Every row gives one point. Each copy is the shape, with its points in the same order, turned, moved and blurred by noise. Is it also mirrored, or only turned?

Shape:
array([[-43, -47],
       [  8,  -3],
       [  2,  28],
       [ 26,  30],
       [ 16, -60]])
Copy 1:
array([[-50, -48],
       [ -1,  -1],
       [ -9,  35],
       [ 11,  33],
       [  9, -56]])
Copy 1 is: only turned
Copy 2:
array([[-14, -52],
       [  3,  18],
       [-17,  35],
       [ -2,  56],
       [ 47, -23]])
Copy 2 is: only turned
Copy 3:
array([[-23, -49],
       [  7,   5],
       [-12,  28],
       [ 14,  45],
       [ 35, -41]])
Copy 3 is: only turned
Copy 4:
array([[-51, -43],
       [ -4,   5],
       [ 27,  -2],
       [ 30,  20],
       [-59,  13]])
Copy 4 is: mirrored

Shape:
array([[ 21, -14,  38],
       [ 39,   9, -13],
       [ -2,  13,  19],
       [-22,  24,  -4],
       [ 18,  15,  34],
       [ -1,  11, -29],
       [ 52, -19,  -3],
       [ 27, -17,  42],
       [ 50,  -3, -46]])
Copy 1:
array([[ -5,   1,  35],
       [ 35, -15,  -6],
       [-11, -31,   9],
       [-18, -42, -20],
       [  2, -30,  32],
       [  8, -24, -36],
       [ 38,  16,   7],
       [ -2,   3,  41],
       [ 55,   3, -31]])
Copy 1 is: mirrored
Copy 2:
array([[ 21, -47,  21],
       [  4,  -8, -17],
       [  0,  -9,  33],
       [ -2,  11,  34],
       [ -6, -37,  19],
       [  8,  32,   9],
       [ 23, -26, -35],
       [ 24, -60,  14],
       [ 16,  12, -47]])
Copy 2 is: mirrored
Copy 3:
array([[ 26, -47,  -1],
       [ 35,   7,  17],
       [ 12, -19, -14],
       [ -7,   9, -33],
       [ 35, -24, -15],
       [ -5,  24,  -8],
       [ 38,  -9,  46],
       [ 22, -50,   6],
       [ 29,  31,  48]])
Copy 3 is: mirrored

Shape:
array([[-24, -10, -25,  -7],
       [ 13,  -6,  -9,  -9],
       [  2,   5,  -2,  -5],
       [ 10,   4,   0, -10],
       [ 16,  -7, -21, -10],
       [  2, -41,  10, -15],
       [ -1,  21,  11,  30],
       [ 17,   2,  -7,   0],
       [  3, -26,  11,   6],
       [  4, -49,  36, -25]])
Copy 1:
array([[-26, -15,  -4,  -9],
       [  5,  11,  -1, -12],
       [  2,   5,   1,   4],
       [  4,  14,   2,   2],
       [  4,  10,  -8, -20],
       [-11,  11,  38, -27],
       [ 27, -14,   9,  28],
       [ 15,  10,  -2,  -4],
       [  6,  -1,  31, -14],
       [-12,  28,  60, -23]])
Copy 1 is: only turned
Copy 2:
array([[ -1,  24, -11,  20],
       [  3,  -8, -10,  -8],
       [ -7,  -1,   1,  -8],
       [ -5,  -2,  -2, -15],
       [  4,  -8, -20,   1],
       [ 40,   8,   6,  -9],
       [-28, -11,  29,  -3],
       [ -2, -15,  -3,  -7],
       [ 22,   1,  18,   1],
       [ 58,  16,  20, -26]])
Copy 2 is: mirrored
Copy 3:
array([[-24,  23,   7,  19],
       [  5,  12,  22,  11],
       [ -2,   8,   8,   7],
       [  9,   7,  14,   5],
       [  7,  17,  29,  19],
       [-24,  -8,  42,  -4],
       [ 10, -13, -27,  20],
       [ 15,   5,  13,  12],
       [-11, -17,  22,  11],
       [-24, -28,  48, -25]])
Copy 3 is: mirrored
Copy 4:
array([[-11,  -2, -37,   3],
       [  1, -22,  -1,   8],
       [  4,  -5,   0,   2],
       [  6, -10,   6,   2],
       [  4, -30,  -8,  14],
       [-35, -31,  -2, -15],
       [ -1,  25,  16,  25],
       [  6, -14,   5,  16],
       [-32, -14,   7,   3],
       [-45, -33,  18, -35]])
Copy 4 is: only turned

Shape:
array([[ -5, -12,   7,   5, -34,  17, -16,  31],
       [  4,  -7,   9,  -2, -11,  10, -12,  -1],
       [ 18,  20,   1, -19,   7,  21,  -8,   0],
       [ 13,  14,   6,  -2,   4,  -5, -12,  17],
       [ 14,  -8,  -2,  10,   7,  16,  17,   0],
       [ -5,   5,   6,  -1, -31,   2, -11, -12],
       [ 16,  13, -44,  12,  10, -13, -12,  -9],
       [ 15,  -9,   7,  13,   1,  -5,  19,  -1],
       [-42,   0,  13,   9, -25,  11, -17,  -5],
       [-19, -14,  12, -31,  -9,   1,   0,  -5],
       [ 18, -13,  12,  14,  16,  17,  -8,  -5],
       [  7,  41, -53,  -5,   8, -21,   4,  -4]])
Copy 1:
array([[-31,  -2, -22, -15, -16,  19,  12,  17],
       [  0,  -1, -22,   0, -10,  15,   0,   1],
       [ 18,   9, -18, -19,   2,  23,   2, -22],
       [  7,  15,   1, -19,  -4,  11, -10,  -1],
       [ 22, -12, -22,  -8,  12,   4,  13,   7],
       [-11,  12, -27,  16,   4,  22,  -6,   4],
       [ 13, -15,  -1,  -9,  42,  20, -33,  -1],
       [ 20,   0,  -8,   5,  12,  -4,   8,  18],
       [-34,   8, -47,  13,  -8,  -5, -14,   0],
       [-15,  -2, -11,  22,  -9,  -1,   8, -24],
       [ 28, -15, -26,  -7, -13,   5,  -1,  14],
       [  4,   6,   5, -17,  60,  14, -29, -21]])
Copy 1 is: mirrored
Copy 2:
array([[ 30, -19, -27,   5, -16,   7, -18,  14],
       [  9,  -5, -10,  13,   9,   4, -15,  -1],
       [ 15,   5,  -9,   3,  48,   3,  -8,   8],
       [ 17,  -5,   5,   2,  24, -10,  -8,  19],
       [  5,   9,  -9,  13,  14,  12,  18,   7],
       [ 21, -16,  -4,   0,   6,   0, -16, -22],
       [ -2,  31,   9, -20,  12, -30,   4,   1],
       [  8,  -3,   4,  21,   8,   0,  18,  -1],
       [ 13, -19,   2,  -9, -12,  30, -31, -15],
       [ -8, -40, -11,   2,  19,   9,  -9,  -9],
       [ -1,  13,  -3,  33,  14,   7,  -8,  10],
       [  4,  26,  13, -47,  34, -33,  11,  -2]])
Copy 2 is: only turned
Copy 3:
array([[-18, -13,  23,  21,   6,  26,  -5,  23],
       [-17,   5,  14,  -3,   0,   0,  -8,   8],
       [  3,  32,  -3,  -5, -14,   4,   3,   7],
       [  5,  18,  15,   5,   1,  -1,  22,   3],
       [-21,   6, -15, -15,   5,   2,  15,   7],
       [-19,  -2,  18,  17,  -8, -13, -12,  -1],
       [ 17,   7, -24,  10,  20, -15,   3, -28],
       [-25,   0,  -4,  -7,  13, -17,  22,   9],
       [-20, -28,  36,   4, -23,   3, -11, -11],
       [ -2,  -7,  21, -16, -19, -19, -10,  23],
       [-22,  18,   7, -26,  16,   5,   6,  -5],
       [ 34,   4, -32,  25,  -7, -23,  17, -23]])
Copy 3 is: mirrored

Shape:
array([[ 21,  15,  -3, -18, -11,  35,   4, -39, -14],
       [  4,   7, -23,  20, -28,   6, -38,  15,  12],
       [  7,  -7, -45,  19,  -3, -17, -23,  18,   7],
       [ -7,   7,  20,  12, -27,   3,  33,   7, -13],
       [-38, -12,  18, -15,  12,   7,  20,  10, -29],
       [-30,  -1,   0, -31,  23,  10,  14, -32,   7],
       [-17, -28,  37, -30, -20, -17,  25,  14,   2],
       [-18,   1,  37,   1,   2, -27,   2,  15,  -9],
       [-13,  39, -18,   4,  -4,  14, -13,  -6,  26],
       [ 10, -17, -12,  23,   5,  15,  -8,  25,  48],
       [ -2, -13, -10,  43,  -3,   5, -39,  31,  23],
       [  0,   9,  35,  10,  -7, -25,  40, -10, -25],
       [ 13,   1, -46,   6,   0,  28, -20,  26,  18],
       [ 26,  38, -13,   7,  16,  13, -35,  21,  24],
       [ 11,  13, -13,  -3,   6,  35, -19, -33,  10]])
Copy 1:
array([[ 16,   7, -12,  52,  -6,  10, -32,  -8, -13],
       [-25,  13, -15,  -6,  30, -20, -16,  22,  11],
       [-12,   4, -35, -17,  28, -27,  -8, -13,  27],
       [  5,   0, -19,  -1, -29,   8,  19,  17, -17],
       [ -3, -36,  -1,   3, -18,  17,  16, -33, -23],
       [-16, -18,  -3,  24, -25,  27, -17, -42,  11],
       [ 16, -27,  25, -31, -40,   7,   5,  -8,  -4],
       [-19, -20,   8, -10, -30, -23,  21,  -7, -10],
       [-40,  24, -10,  12,   4,   5,  -7,  -3,   9],
       [ -6,   3,   1,   0,  19,  -2,  15,   6,  52],
       [-29, -13, -10,  -4,  39, -28,  14,  18,  31],
       [  4, -12, -20,  21, -59, -10,  22,  -3, -16],
       [ -6,  20, -13,   0,  49,   5, -11, -13,  28],
       [-31,  38,  11,  19,  30, -31,  -3,  -7,  16],
       [-15,   9,  -6,  49,  13,   3, -34,  -6,  13]])
Copy 1 is: only turned
Copy 2:
array([[  6,  43,   0,  -6,   6,  19, -11, -47, -32],
       [ 29,   6, -40,   6,  -2,   7,  32, -36,  26],
       [ 25, -23, -41,  21,   3,   8,  -1, -32,  32],
       [  3,  18, -20,  -3, -30, -23,   5,   1, -29],
       [-26,   3,  -8,  23, -16,  19,   5,  19, -37],
       [-29,  14,  31,  18,  -2,  24,  -8, -23, -12],
       [-28, -11,  -6, -29, -11,  -5,  11,  23, -18],
       [ -6, -22,  -1,   8,  -5, -18,  26,   8, -26],
       [ 14,  31,   3,  25,  -1,   0,  19, -36,  25],
       [ 42,  -4,   0,  -3, -24,  24,  10,  -9,  38],
       [ 44, -20, -28,  16, -26,  18,  31, -23,  25],
       [ -4,  -2,   3,   2, -16, -38,  -9,  -8, -46],
       [ 37,  19, -30,  15,   1,  33,  -2, -19,  36],
       [ 60,  13,   4,  22,  24,   5,  19, -26,  23],
       [ 21,  29,   9,  10,   4,  31,   2, -54,  -2]])
Copy 2 is: mirrored
Copy 3:
array([[ 10,  33,  10, -28, -16,  31,   6,  12, -11],
       [-23,  14, -21,  16, -13,  -4, -27, -26,   4],
       [  3, -21, -31,  -3,   1, -19, -32, -26, -10],
       [  1,   3, -10,  23,  -4,   3,  38,  28,  -1],
       [-14,  -8,  18,   6,  -5, -16,  17,  54, -22],
       [ -1,  16,  34, -43,  -3, -19,   9,  40,   6],
       [ 13, -16,  32,  31, -25, -17,  21,  44,  13],
       [ -6, -11,  31,  41,  12, -23,  16,  14,  -6],
       [-17,  39, -23, -13,  11, -16, -15,   5,   9],
       [ -8, -18, -26,   3,   8,   3, -41,  10,  38],
       [-38, -24, -25,  24,  10,   1, -41,  -9,  12],
       [ 14,  -4,  16,  21,  17,   0,  56,  23,  -7],
       [ -7,   0, -37,  -8,  -6,   2, -45,   5,   1],
       [  1,  34, -16,  12,  30,   6, -54,  -4,  -2],
       [-12,  32,  12, -31,  -2,  20, -19,   4,   3]])
Copy 3 is: only turned
